Each row of a before or after table is a point. One or more steps were done to the points. Then noise was added and the rows were shuffled. The steps act on columns, c1 being the first. Write out the steps. A step turns or swaps two columns, mirrors them in a line or flattens them onto one, adds a multiple of one to another, or multiplies or shifts one. Angles are multiples of 10 degrees, from the lower column toward the higher: turns from -170 to 170, lines from 10 to 170 but not 90. Use the fewest steps. Two steps may share a column if one is a turn and the other turns, adds or multiplies; they go together, in the order done. Otherwise the lowest column goes first.
(in the rows, 128 means zero)

Before, 13 rows:
[[127 155 104]
 [ 99 126 105]
 [134 126 173]
 [144 122 101]
 [170 106 249]
 [100 120 118]
 [115 110  84]
 [102 168 112]
 [156 142 179]
 [159 167  95]
 [ 78 123 124]
 [111 116 118]
 [205  98  92]]
After (13 x 3):
[[170 106 218]
 [114 110  54]
 [159 168  64]
 [144 123  70]
 [205  97  60]
 [100 126  74]
 [ 77 123  95]
 [101 167  83]
 [110 116  88]
 [128 156  75]
 [154 142 148]
 [135 125 142]
 [ 98 120  89]]
Steps: shift c3 by -30

Before:
[[138  60 127 150 178  93 164 154]
 [136 153 113  79 166 176 129 136]
 [176 229 111 102 159 162 126  85]
 [131 148 188 148  64  86  89  90]
 [188 169 208 129 115 113 105 127]
 [123  79 129 185 187 105 105 177]
 [135 153 112 127 165 120 163 187]
 [188 169  94 102 107 156 113 119]
 [152 131 167 118 171  47 100 162]]
After (9 x 8):
[[138  60 127  89 158 137 168 156]
 [123  81 128  86 168 118 105 177]
 [185 167  92 160  87 135 113 124]
 [137 157 109 119 149 172 163 186]
 [153 129 167  54 152 188  98 163]
 [130 148 189  85  43  95  92  88]
 [177 230 113 170 141 109 123  87]
 [190 167 210 113  92 129 107 127]
 [137 152 113 191 145 159 131 135]]
Steps: turn c4 and c6 by -110 degrees; add 0.7 times c8 to c6; shift c5 by -20

Before (14 x 11):
[[163 114 142  89 165  99 115  36 131 151 142]
 [ 71 151 132  99  99 114 109 115  87 142  54]
 [171 116 148  91  93 142 101 128  77 119  68]
 [173  70 146 138 165 112 111  46 212 167  87]
 [152 140 175  99 122  98 137 168 122 136 116]
 [116 152 197 105 147 170 133 110  97 137  79]
 [150  94 161 158 137 130  64  13 159 117 127]
 [123 119 151 116  73 128 195 171  93 157 140]
 [150 177 126 159 107 129 171 180 110 141 129]
 [126 161 107  81 109 162 158 182 136 116 132]
 [122 130 134 103  97 171 141 212  99 188 154]
 [180 108 137 152 194 101  56  28 150 176 104]
 [165 141 116 108 102 167 187 139  94 166 108]
 [138  84 114 131 161 139 172 167  93 123 131]]
After:
[[106 105 172 100  85  75 134  56 138 178 143]
 [171  25  39 136 187 154  86  86 130 158 214]
 [149  68 176  91  72 174  73  69 158 159 126]
 [ 94  82 156 101  77 151 147 151 142 212  42]
 [166  87 124 102 123 121 124 113 177 162  91]
 [186  57 107 156 233 153  29 104 132 154 227]
 [101 115 125  76  95 149 158 127 106 163  73]
 [142  43  90 157 142 144  58 133 158  86 243]
 [121  97 168 110  81 179 165 106 124 191 118]
 [124  71 157 115  39 122 195 142 158 174  87]
 [172  64 127  91 189 139  96 139 147 193 219]
 [ 86 104 146 105 155 143 143  83 201 160 152]
 [123  34 166 127 182 142 160 130 119 122  90]
 [140 131 148 154  94 147 164 132 128 108  75]]
Steps: add -0.5 times c1 to c7; turn c1 and c6 by 50 degrees; shift c2 by -50; turn c3 and c9 by 100 degrees; add -1 times c4 to c10; multiply c5 by 1.6; turn c8 and c11 by -90 degrees

Before (11 x 14):
[[148 117  70  57 121 110 115 144 127  85 122 120  96  91]
 [112 125 195 114 194 142 138 106 181  82  86 160 183  92]
 [166 131  20 142  57 168 114 196 143 175  54 137 139 104]
 [110 110  48 127 111 129 103 119 146 177 104 122 152  98]
 [140  38 149 129 216 145 154 127 135  44  95 146 225  94]
 [ 89 154 107 112 169 147 134 131 121 128  95  64  43  82]
 [130  99 177 139 162 152 125  85  91  58  99 160 195 107]
 [112 103 139 116 141 106 133 179 123 131 144 114  78 112]
 [166  74 166 152 140 118 173  95 158 103  85 119 170  80]
 [150  60 173  81 169 165 169 104 128 110  89 141 189 133]
 [151 126 121  88 191 102  57 148 109 141  95  86  64  70]]
After, 11 rows:
[[ 87 155 109 115 186  99 132 128 118 125 146 197  40  82]
 [131  97 176 138 184 131 124  88  89  58 167 106 200 106]
 [164  75 164 155 161  83 150  97 156 104 149 135 172  77]
 [148  57 175  80 188 122 147 108 130 109 185 128 187 131]
 [166 128  24 145  77  97 123 192 145 173 206 132 138 102]
 [138  38 151 132 234 115 139 128 137  45 168 116 230  93]
 [147 118  69  58 144 108 122 143 128  84 119 128  98  92]
 [109 124 194 115 216 111 134 107 179  82 170  99 178  94]
 [114 103 141 116 158 121 130 179 122 135  96 132  74 112]
 [151 124 125  89 209  76  98 146 110 141 124 157  64  69]
 [113 106  53 127 134 112 118 121 150 176 144 135 151  99]]
Steps: shift c5 by 20; turn c6 and c12 by 160 degrees; turn c6 and c11 by -130 degrees; multiply c7 by 0.4

Before, 14 rows:
[[109 177 153  85  95 107 135 169 103 161  68 156 120 160  72 148 140 135
  176 119 141 123  92  98]
 [ 95  92 162 193 166  92 138  76  94  90 158 101 172 106  96 127  44  96
  103 183 112 142 118 139]
 [155 143 130 137 160  85 192  69  57  66 161 126 186 158 173 142  50  93
  117 165 133 195 112 140]
 [166 156 157  76  91 136 122  36 156 133  57 203 119 197 141 166  70 112
  132 150 129  79  49  48]
 [ 91  65  71 193 116  88 159 107  92 107  96 139 112 108 115 123  96 125
  139 111 157 142 108 143]
 [ 97 125 132 141  68 103 138 125 155 139 123 192 120 145 111 126 140  86
  140 132 101 172  91 128]
 [196 161 182 119  74 117 135 107 128 177  63 181 113 142 111 147 154 144
  171  61  72  87  57  95]
 [127 132 169 168 180 101 189  13  50 129 178 122 204 168 136 115  49  65
   98 131 194 197  33 112]
 [ 80 134 122 111 123 112 177 120 120  83 140 165 153  79  96 102 152 118
  142  92 133 118 114 111]
 [151 182 153 124  89 166 113 113 133 117 118 171 148 178  97 124 133 193
  152  94 137 141  49 123]
 [132  68 135 150 159 152 151  84  70  68 133  87 157  71 125 114 105  41
  116 205 165 185 121 171]
 [119 153 160 113 126 133 181 157 143 136 114 144  82 195 121 120 173 149
  108  92 119 110  74 108]
 [201  98 178  73 119  94  91  72 145 178 122 222 149 183 169 185  94 140
  125 159 168  98  82  58]
 [ 96  78  87 177 153 161 172 138  56  94 155 141 183 125  90 144  98  64
  121 130 108 147 104 135]]
After, 14 rows:
[[149 195 169  65 131 172 112 114 130 122 124 172 146 175  91  53 139 136
  149 119 141 145 100 113]
 [201 107 140 107 103  95  93  69 138 186 140 220 148 182 172 118  96  73
  125 191 163  96  54  43]
 [103  90 110 133  75  88 164 102 103 105  91 140 119 117 113 112  93 198
  135  81 163 140 120 134]
 [ 81 140 150 136 125 105 182 120 123  92 125 163 158  70  98 105 147 106
  138 100 136 115 149 108]
 [129 184 152 109 133 103 138 170 110 165  60 152 125 162  70 108 141  92
  176 141 141 119  85  87]
 [206 188 210 110 107 119 134 106 128 176 102 177 111 143 108  75 158 121
  173 128  72  84  71  85]
 [109 106 153 197 168 102 206   9  61 121 170 120 205 167 140  44  46 155
   97 169 203 197  90 100]
 [ 99 168 127 169  77  98 135 122 153 138 111 190 121 145 116  95 143 133
  147 135 101 174 111 113]
 [124  62  73 212 107 152 161  88  75  66 132  95 154  72 125 114 107 130
  120 191 166 188 136 164]
 [ 90  67  97 196 114 164 182 133  68  95 144 144 183 128  90 116 102 170
  123  98 107 152  99 125]
 [142 121  97 165 168  84 204  68  68  64 165 122 184 162 177 117  46 132
  114 153 133 200 109 128]
 [130 151 177 109 142 136 177 153 149 135 108 143  83 188 123  79 173 120
  108 128 117 114 109 104]
 [ 80  79 112 168 137  98 143  73  95  92 139  93 174 108  99 117  43 185
  100 192 109 144 128 131]
 [194 173 130 143 121 135 125  38 148 130  78 200 119 192 145  73  72  67
  132 169 126  77  55  40]]
Steps: turn c1 and c11 by 20 degrees; turn c2 and c5 by 40 degrees; turn c3 and c20 by 50 degrees; turn c4 and c18 by 80 degrees; turn c7 and c9 by 10 degrees; turn c16 and c23 by -60 degrees; shift c24 by -10
